Each row is a point. Any point is a mix of the corners, with weights that add up to 1. It lies inside the corners' shape when no weight is negative. Is each point inside? If not, which corners have a negative weight?
In the rows, zero is written as 128.

Corners:
(1): [ 81 167 224]
(2): [168 154 178]
(3): [152  48  35]
(4): [109 162 110]
Points:
[121 142 139] -> inside
[156 144 158] -> inside
[110 158 122] -> inside
[117 154 188] -> inside
[150  70  64] -> inside
[142  76  65] -> inside
[140  85  66] -> inside
[134 107  84] -> inside
[105 159 203] -> inside

Corners:
(1): [102 173 184 196 128 188]
(2): [136 141 215  59 137  84]
(3): [189   7  97 138  85  47]
(4): [155 170 178  84  88  68]
(5): [136 114 146  89  53 105]
(6): [ 65 119  59  27 169 126]
(7): [167 134 145 128 131 163]
Points:
[154  93 136 105  80  85] -> inside
[137  97 121 138  90 147] -> outside (2, 4)
[101 138 136 122 103 128] -> outside (2, 7)
[116 157 175 162 126 163] -> inside

Corners:
(1): [152 129 143 165  82  72 179 182 113 148  87]
(2): [162 144  91 110 185 152 101  99 166 147 106]
(3): [166 195  95 145 162 116  86 116 109 147 126]
(4): [154 126 155 147 168 174 103 115 116 144 155]
(5): [ 89 116 163 130 142 121 134 161 134 185  83]
(6): [108 161  96 181 153  70 191 129 122  67  76]
(7): [136 158 123 116 157 120 110 142 162 125 167]
(8): [125 116 121 117 115  93 144  86 110 106 131]
(9): [143 151 104 100 159 139  55 129 140  46 137]
(10): [123 136  80 147 128 164  77 127 142 140 127]
(11): [107 160 138 110 124 141 140  65 158  69 127]
(12): [ 85 111 186  67  62 217 229 249 106 158 108]
Points:
[136 157  92 141 140 111 127 185 138 142  87] -> outside (4, 8, 11)
[122 148 131 116 128 139 138 114 137 110 121] -> inside
[133 145 115 137 147 114 110 108 133 116 124] -> outside (12)
[127 140 140 151 141 126 137 179 122 148 115] -> outside (2, 8, 11)
[137 152 115 126 148 127 116 124 138 111 123] -> inside
[123 139 123 129 121 114 149 143 129 120 106] -> outside (4)
[148 143 116 150 140 106 100  99 147 155 130] -> outside (6, 9, 12)

Corners:
(1): [152  80 102 168 110 106 184 118 174 151  60 127  81 105]
(2): [141 122  89 103 127 110 168 143  99 133 131 140 141 102]
(3): [170 130 161 155 124  43 141 127  87 139 156 181  80 115]
(4): [203 140  93 148 117  45  99 143 143   9  41 127 135 228]
(5): [125 150  99 137 120 149 108  81 187 166 149 118 146 105]
(6): [138  83 144 170 240  80 177 141 157 179 142 151  86 102]
(7): [152 139 121 157 162 126 249 226 162 171 166 164  83 175]
(8): [ 11 147 117 129 120 150 132 159 179 206 158 145 133 120]
(9): [131  85  99 170 114 146 138 107  91 173 144 198 185 163]
(10): [185 123 136 180 117  94 118 137 182 176 149 110 234 109]
(11): [ 66 157 101 191 147 155 112 122 140 153 144 109  94  97]
(12): [164  50  98 146 117  93 109 137 125 126 169 124  76 105]
(13): [205 135 174 136 129 128  81 147 149 156  31 126 204 207]
(14): [130 139 175 182 115 140 111 136 118  75  88 200 103  98]
(15): [170 126 240 154 131 105 181  98 156 132 113 111 160 124]
Points:
[170 118 133 172 134 115 135 132 138 127 110 153 134 157] -> outside (2, 8)
[138 127 151 159 131  99 100 121 161 138 108 120 138 118] -> outside (2, 7, 9)
[142 107 128 176 131 118 119 120 168 158 120 130 170 130] -> outside (2, 3, 7)
[147 116 136 156 148 103 176 167 149 161 134 141 128 150] -> outside (5, 14)
[203 112 143 150 134  80 151 140 128 118 106 152 134 152] -> outside (8, 11)
[155 114 130 158 125 115 130 131 140 156 117 146 159 142] -> inside

Corners:
(1): [197  99 159  51 130 204 130 122 166 160 151  56 152 138 109  79 170 249
 162  83]
(2): [ 65 215 138 120  97 167 134 171 131 145 100 211 120 158 106 130 211 116
 156 126]
(3): [187 106  70  81 180 121 105 150 121 120  90 116 113 170 181 135 134 104
  95  75]
(4): [ 79 150 164 128 126 164 121 110 149 111 125 114 135 108 151 133 134  68
  98  97]
(5): [132  65 187 146 135  91 131 110 188 150 102 129 131 153 146 121  87 152
  70 133]
(6): [140  48  79 103  95 181 170 159 161 110 134 141 133 155 136 134  67 123
 147 125]
(7): [106 110 147  28  77  63 183 152 110 200 104 165 118 134 120 115 158  86
  66 117]
(8): [ 92 124 158 147  99 142 186  81 162  85 101 166 169 110 134 141 134 128
 176  88]
(9): [135  73 148 117 169 148 140 108 108  83 111 111 189 147  61 120 102 150
  75 144]
(10): [160 151 127 121 133 141 128 111 154  87 143 127 153 171 154 100 162 190
  30 118]
(11): [110 110 156  58 111 110 131 169 119 100 124  73 151 110  84 142 149 198
 145 129]
(12): [190 140 113 198 141 167 130 130 125  75 118 128 102 131 146 158 203  98
 166 150]
(13): [131  61 129 105 203 113 155 137 114 150 144  90 149 160 145 165 189  91
 109 129]
(14): [143 126 108 142 157 112 113  77  96  54 111  91  90 204 127  62 186 121
 138 208]
(15): [102 150 100 190 105 167 169 180 154 143 124  89 143  16 158 128 142  67
 188  41]
(16): [133 148 141  94 134 191 147 152 102 144 156 115 180 135 149 142  99  66
 148  64]
(17): [135  46  99  96 123 154 154  94  88 165 117 181 159 133 154 128 125 123
 126 202]
(18): [104  83 109 169  81 150 113  52  98 113 100  65 150 134  56 104 159 200
 130 184]
(19): [129 104 128 211 157 132 121  65 126  35 158 208 127 162 160  96 195  52
 130 119]
(20): [ 95 206 151 132 104 113 161 124 215 164 183  53 192  51  55 132 146 152
 156 139]
(21): [132 137 130 127 172 150 148 121 119  70 110 149  89 128 145 112 126 164
 117  42]
Points:
[124 111 132 106 111 147 153 128 127 135 122 112 152 130 103 122 141 165
 131 138] -> outside (3, 4, 19)
[130 107 132 130 126 149 145 118 132 118 128 130 146 132 126 124 142 127
 126 132] -> outside (3)
[126 111 135 123 127 144 145 125 138 118 126 124 148 126 124 131 142 131
 125 112] -> outside (14)
[127 131 134 121 140 152 140 145 162 118 124  70 150 124 110 121 122 178
 140  86] -> outside (4, 7, 12, 17, 19)
[134 113 123 111 137 158 137 124 105 121 118 116 128 132 142 121 171 124
 148  94] -> outside (5, 6, 9, 10, 20)
[123 127 128 119 119 150 146 127 130 116 131 118 147 122 116 124 155 140
 136 127] -> outside (3, 5)
[120 125 142 128 121 142 147 123 137 120 128 132 142 131 119 125 157 129
 130 130] -> outside (3)

Corners:
(1): [119 116 185 158 109  60 123  81  53  73  83 142 181 149 113 173   7 115
 137 126]
(2): [160 128 144 116 177 166 147 178 162 123 159 123 128 120 136 126 113 121
 102  72]
(3): [ 89 153 157 133 127 100 173 188  20 127  80 148  43 181 107 107  85 206
  82 154]
(4): [118 160 163 141  76 116 209 167 182 194  42 153  83  68 164 118  96 136
 100  74]
(5): [135  67 197 123 140 152 141 123 163 119 184 182  90  97 149 116  84 116
 152 140]
(6): [ 95 137 100 153 175 164 190 118  78 146 138 120  80 153 149 110 151 117
 150  79]
(7): [136 153 148 139  97  66 122  69 130 156 104 182 182 176 118 109 128  79
 141 155]
(8): [136 147 147  37 157 164  97 107  61  86 161  97 114 145  78 124 131  60
  92 166]
(9): [127 158  79  63  53 150 196 147  45  42 101  85 146 182 117 151 138 101
 134 144]
(10): [142 140 156 152 198 159 129  49  53 135 151 166 119  99 151 169 124 191
 137 115]
(11): [118 152 102  82 146 162 178 186 187  99 139 157  43 134 183 157 193  78
 111  37]
(12): [ 74 175 143 126  61 158 231 176 121 154  83 173  89 177 234 100 185 109
  75  97]
(13): [172 105  90 122 180  90 136  89 223 143 125 169 167  71 160  48  73 105
  91  94]
(14): [175  54 207 153 122 111 123 141  42  80 138 155 109 127 171  52 141 144
 102 143]
(15): [137 134 207 185 142  69 165 125  60  82  99 164 132 148 138 114 132  89
 102 170]
(16): [ 66  47 187 162 187 100 128 140 198 190 166 136  95 100 100 150 123 163
  93  78]
(17): [145  61 115 220 114 149 175 195 244 185 142 150  70  93  81 115  93 106
  67  33]
(18): [ 39 142 179 139 105 147 179 158 103  46 157 125  75  85 125 128 123 151
 118  69]
(19): [154 232  75 149 157 155  80  67 211 230 183 106 119  78 202  98 131 138
 120 139]
(20): [175 169  77 105 149 142 113 108  53 156 181 139 209  84 187  89 158  60
  94 113]
(21): [135 110 159 193 152 147  97 121  70 142  31 128 168 114  79 129  82 115
 130 225]
Points:
[129 140 146 136 137 127 151 137 107 133 120 143 114 124 141 120 112 130
 107 116] -> inside
[126 118 145 146 135 126 145 120 107 122 130 150 117 130 137 115 119 117
 109 122] -> outside (2, 4)
[130 135 160 150 130 112 158 131 115 127 111 150 118 125 142 115 120 110
 106 125] -> inside
[115  86 160 151 114 130 175 179 168 121 114 146  82 115 113 123  96 119
  91  87] -> outside (6, 7, 10, 19, 20)
[142 141 134 160 149 100 150 121 126 157 120 160 121 131 167 108 125 124
 102  98] -> outside (5, 8, 9, 18, 21)
[127 135 153 135 126 126 152 137 124 130 116 150 115 123 143 121 120 120
 107 118] -> outside (6)
[135 127 155 146 136 112 154 128 115 125 115 150 120 120 147 105 116 116
 107 122] -> inside
[121 117 155 143 142 117 141 137 136 142 127 150 113 118 139 111 118 115
 105 113] -> outside (9, 10)
[122 135 134 128 125 137 158 136 111 131 122 140 126 129 149 117 129 113
 107 117] -> inside

Corners:
(1): [114 105  98 159 109 183  42 157 194 208 174 201 216 125 153 105 125 165
 204 145]
(2): [151 123 188 137  95 102  63 137  61 100 107  44 188 114 102 104 134  93
 100 120]
(3): [117 155 114  92 109 116 123  91  95 133 126  93 214 150 156  75  92  82
 184 141]
(4): [190  92  67  84 134 127 183  89  82 143 137 143 192 157  39 153 172  66
 102 200]
(5): [222 192  75 136 143 166 185  56 179 230 104 134 140 157  68 194  88  56
 148 188]
(6): [216 182 170 170 165  97  30 120 167 158 135 201 153 112 148 170  47 156
 225  75]
(7): [210  86 186 194  78 112  68 196 203 211 105 158 147  88 137  54  74 141
  81  84]
(8): [125 207 167 132 176   7  51  58  54 182  63 185 226 110 163 232 133 164
 238  40]
(9): [ 99 198 119  82 101  47 175 127  75 198 198 128 178  94  75 154 181  93
  90 192]
(10): [107 144 164 185 131 163  83 135 139  82 163 151 209 122 118  48 124  92
 169  78]
(11): [113 106 145 131  99 154 169 143 191  95 160 114 150 149  44  73 137 114
 140 184]
(12): [162 136 102 135 115 148 169 121 121 122 134  92 194 198 161 126 147 119
 129 104]
(13): [131 107  39 163  76 176 158  85  49  89 147  98 203 115  33 153 161 140
  86 175]
(14): [ 76  59  71 112 142  90 111 152  16  71 204  92 124 200 113  97 208 115
 156 130]
(15): [225  73 143  69 149  68 169 190 209 190 144  82  90  92 176  68 136  84
 112 213]
(16): [108 115 199 185 139 113  64 168 134 132  95 199 163 158 181 168  74 176
 126  34]
(17): [184  83 140 130 138 200  83 149  64 172 108 163 213 108 109 106  53 186
 207 127]
(18): [141 109 147  76 114 101 131 123 103 192 174 135 144 107 157 106 176 114
  93 100]
(19): [ 96 193 196  95  74  53 131 240 213 193 118 173  49  82 207  35 139 196
  88 176]
(20): [ 97 181  60  58 178 118  58 209 186 110  81 165 109 130 155 150  75 186
 235  88]
(21): [136 166 148  93 166 119 145 126 163 174  88  81 130 164 144  78 105 163
  73 118]
Points:
[152 130 134 117 140 116 114 145 119 157 127 159 159 136 135 127 107 132
 172 118] -> outside (1, 2, 13, 21)
[151 151 129 115 135 123 125 122 140 160 119 134 171 131 124 127 116 126
 145 134] -> outside (7, 14)
[171 135 157 120 136  93 131 124 145 173 125 126 166 103 122 117 123 108
 140 174] -> outside (7, 12, 14, 18, 20)
[145 113 114 127 109 133 122 152 140 142 141 136 160 141 112 112 113 121
 141 157] -> outside (8, 10, 18, 21)
[151 133 121 128 122 124 115 132 129 154 137 142 166 129 114 125 123 120
 149 138] -> outside (21)
[133 102 118 116 110 136 117 162 107 132 138 115 172 130 137  78 127 134
 121 131] -> outside (5, 6, 8, 11)
[138 153 139 136 120 128  96 143 142 154 117 157 171 121 128 116 101 143
 153 110] -> outside (14, 15)

Corners:
(1): [165 113 143  96 127 152 163 152  91 200 186  85  66  67 189 193  81  77
 114 156]
(2): [ 97 223 108 168 108 191 191 235  20  98 127 196 130  68  63  90 161 155
 186  77]
(3): [172 249 128 131  91 109  92 159  66  57  86 114 145 184 182 131 156  83
 104 110]
(4): [152 166  38 196 181 124 105  71 185  49  98 134 152 181  94 219 108 135
  93 139]
(5): [183 177 144 151 183 127  41 172 192 123 169 122 135 187 152 208 127  57
 213 156]
(6): [164 141 132 151  83 181  82  52 151 141 112  84 109 207 103  69 155 168
 190 191]
(7): [ 94 118 158 182 176 221  60 112 133 108 139 127 175 181 145 193 115  78
 133 170]
(8): [ 99 176 163  83 109 204 169 223  53 138  64  91 131  52 136 145 158  23
 194  73]
(9): [155 161 132  45  71 177 122  51 162 157 118 110 110  61 204  61 135 175
 124  91]
(10): [122 246 126  82 107 179 244 224  40 206 156 113 109  42 162  25 107  97
  98  71]
(11): [ 93 131  86 117 197 156 194 145 141 172 122 192 131 177 132 199 136 179
 134 150]
(12): [ 52 140 108  42 143 153 213  92 108 107 132 169 108 166  63  69  76  68
 100  74]
(13): [152 201 117 169  64 219  48 123 168 116 102 174 203 141  99 165  75 156
 167 133]
(14): [ 88 136 107 172 171  97  89 114 138 224 122 176  96  83  99 133 104 112
 179 182]
(15): [132 191 141  84 189 173 183  54  93 214 177 119 149  67 172 177 133 164
 138 160]
(16): [145 140 143  99 123  99 172 105 132 122 113 172 185  54 143 138 124 130
 108  77]
(17): [ 86 221  92 104 143 108 150 194  51  60 178 106 203 198 104 142 107 134
 115 154]
(18): [151 152  42 161 151 141  84 139  60 108 113 180 193 141  78 101 150  91
 212 126]
(19): [149 157 148 149 178 195 146  94 115 114  92  97 127 187 204 146  56 203
  76  97]
(20): [185 227 127 172 123 123  69  93 120 120 147  59 171 166 196 160 142 179
  87  63]
(21): [184 113 166  84 175 140  64 188 127 146  65 113 146 122  99 181 118 141
 135 135]
Points:
[ 98 132 134 130 179 174 159 141 102 127 115 140 153 110 119 212  84 146
  98 115] -> outside (3, 5, 6, 9, 10, 18)
[145 168 133 124 135 159 121 142 111 146 126 123 142 127 151 143 124 138
 144 130] -> outside (4, 12)
[134 163 123 131 145 165 112 145 120 134 128 136 137 143 125 150 118 109
 158 141] -> outside (16, 20)
[120 172 109 123 154 161 138 110 119 113 134 129 156 168 146 129 126 107
 130 117] -> outside (1, 2, 13, 14, 21)
[145 179 107 132 133 134 128 143 115 121 122 141 134 140 117 124 116 142
 131 114] -> outside (7, 8, 15)
[153 185 142  95 130 158 145 143 114 132 121 109 134 124 157 152 122 137
 120 109] -> outside (7, 14, 18)
[132 169 120 126 144 152 139 136 104 125 126 130 137 130 132 136 126 128
 136 118] -> outside (13)
[125 166 128 122 141 163 118 135  96 129 131 121 140 157 138 140 115 131
 146 133] -> outside (4, 10, 16)

Corners:
(1): [116 102 143 131 116 173 137 141 133 142  85 107 143 122 150 119 128 122
 131  74]
(2): [144 154 133 112  91 172 104 123 139 134  93 104 162 147 127 111 120  95
 142 146]
(3): [142 118 156 138 163 135 111 148 124 126 106 151 143 111 125 139 115 123
 158 134]
(4): [109 115 131 131 138 133 110 157  78 118 129 144 163 131  96 136 207 107
 139 138]
(5): [128 154 119 126 127 115 126 156 101 198 109 132 161 128 137 120 151 108
 124 146]
(6): [127 143 118 139 125 196 139 157 116 133 141 151 124 130 156 156 119 118
 129 132]
(7): [152 146 109 141 109 138 125 150 143 125 159 141 138 134 126 109 152 164
 104 149]
(8): [122 132 106 150 131 115  98 142  98 118 127 120 105 114 129 163 149 120
 109 128]
(9): [106 161 111 147 122 102 140 145 135  95 110 127 159 141 119 115 145 103
 128 142]
(10): [168  58 110 143 125 123 136 148 141 128 123 116 108 134 120 116 144 118
 150 133]
(11): [128  47 167 152 117 113 143 148 102  93 119 112 152 146 145 120 129 171
 154  92]
(12): [121 134 129 143 117 139 120 151  93 129 108 122 151 119  89 131 120 132
 141 142]
(13): [119 159 184 121 104 142 140 124 125 124 109 134 166 117 122 126 133 113
 120 129]
(14): [164 158 116  98 140 160 130 121 140 139 117 152 157 139 138 106 120  93
  60 146]
(15): [138  25 129 147 127 112 165 156 117  99 188 115  62 152 156 121 148 132
 143   7]
(16): [105 163 124 156 114 110 116 167  96 121 125 218 148  86 111 211 127 134
 135 137]
(17): [112 152 126  75  95 117 129 164 116 126  99 107 157 107 123 120 145  98
 120 119]
(18): [180 140 110 151 131 113 156 131 136 129  96 138  60 138 132 133 122 129
 107  90]
(19): [125  91 144 146 157 150 136  93 125 159 135 120 143 155 113 141 135 168
 151 136]
(20): [211 134 120 152 139 144 135 109 124 115 116 108 148 132 122 108 132 135
 155 142]
(21): [126 140 139 142 150 136 116  79 107 110  98 134 134 108 143 112 117 128
 144 134]
Points:
[128 127 138 138 125 133 132 136 120 128 121 140 141 133 128 122 135 134
 124 117] -> outside (6, 8, 10, 17, 20)
[147 128 130 140 132 137 131 127 128 118 125 141 136 133 127 131 122 129
 124 133] -> outside (1, 4, 5, 17)
[136 139 128 136 126 132 130 138 117 133 113 134 137 128 128 129 133 123
 126 125] -> outside (10)
[138 119 123 137 125 130 129 149 114 125 119 134 132 125 132 131 135 122
 133 116] -> outside (13, 19)
[121 153 126 124 111 128 131 131 128 129 116 137 148 130 138 125 132 124
 102 119] -> outside (3, 4, 6, 10, 12, 20)
[132 129 134 138 125 138 130 135 119 127 123 139 138 126 128 136 134 131
 130 127] -> inside
[143 129 125 142 132 139 127 134 120 119 122 137 127 128 122 134 137 122
 128 125] -> outside (5, 11, 17)
[137 109 128 139 128 142 132 140 120 128 127 130 131 133 129 132 137 129
 137 123] -> inside

Corners:
(1): [144 151 154 112 126  99 150 148 131 123 160 135 167 206  93 179 140 127
 105 137]
(2): [124 117 146 160 125 108 115 176 120  92 137 125  75 136 105 112 108 150
 143 156]
(3): [ 96 153 118  97 134  80 120 138 166 150 119  82  54 170 144  67 118 198
 135 148]
(4): [119 156  60 107 154 118 118 109 175 145  75 149 138 109 139  26 108 112
 127 144]
(5): [124  89 112 119 106 145 121 157 141 149 152  66  90 150 111 165 138 109
 103 145]
(6): [125 130 153 152 128 135 119 132  33 156 144 136 147 135 127 158 126 121
 152 149]
(7): [132 135 152 102 130 130  74 127  36 170  89 136  92 106 126 120 174  99
 129  89]
(8): [112 126 136 135 111 128 145 119 168  93 118 142 127 115 149 104 121 115
 145 130]
(9): [113 124 133 128 150 131 135 119 161  12 169 138 154 101 132 142 131 104
 188 165]
(10): [136  75 122 180 134 112 152 140  45 119 128 117 156 130 119 151 123 131
 116 137]
(11): [125 134  99 110 127 109 104 113 130 149 148 157 147 162  97 163 119 148
  94 108]
(12): [145 112 177 116 117 115 123 108 107  51 122 141 118 101 121 154 114 101
 135 115]
(13): [118 145 144  97 126 113 139 114 171 104 135 145 112 107 171 133 146 111
 124 162]
(14): [132 146 129 113 120 137 125 148 150  87 153 149 148 227 100 174 100 166
 138 107]
(15): [121 118 116 103 125 100 168 114 158 144 113 125 124 115 149 156 136 109
 185 149]
(16): [134 133 135 118 133 106 125 111 160 147 110 138 128 128 110 148 125 153
  93 142]
(17): [150 134 155 115 129 120 126 183 110 136 129  98 122 130 123 105 143 159
 149 128]
(18): [ 86  94 169 125 102 152 143 181 104 142  85  55  57 115 107 137 113 115
  98 137]
(19): [127 138  91 133 162 121 181 108 173 126 148 149 120 110  90 151 152 131
 112 124]
(20): [118 139 149 101 162 100 118 122 140 143 140 127  89 137 115 140 126 137
 117 112]
(21): [134 147   7 195 148  92 148 150 145 125 152 100 161 143 158 117 120 107
 153 112]
Points:
[124 129 126 121 135 112 130 131 128 126 131 123 118 128 124 134 132 127
 126 136] -> outside (8, 14)
[115 135 118 124 127 113 142 138 153 115 137 113 111 128 137 118 126 128
 147 152] -> outside (7, 10, 14, 16, 20)
[122 129 130 123 134 117 132 134 129 108 137 125 123 133 126 133 130 125
 140 136] -> outside (16)
[125 125 127 128 127 121 132 134 130 115 129 125 120 131 122 132 127 126
 131 136] -> outside (20)
[124 130 122 119 134 116 132 131 144 114 130 125 120 131 123 129 130 125
 130 135] -> outside (6)
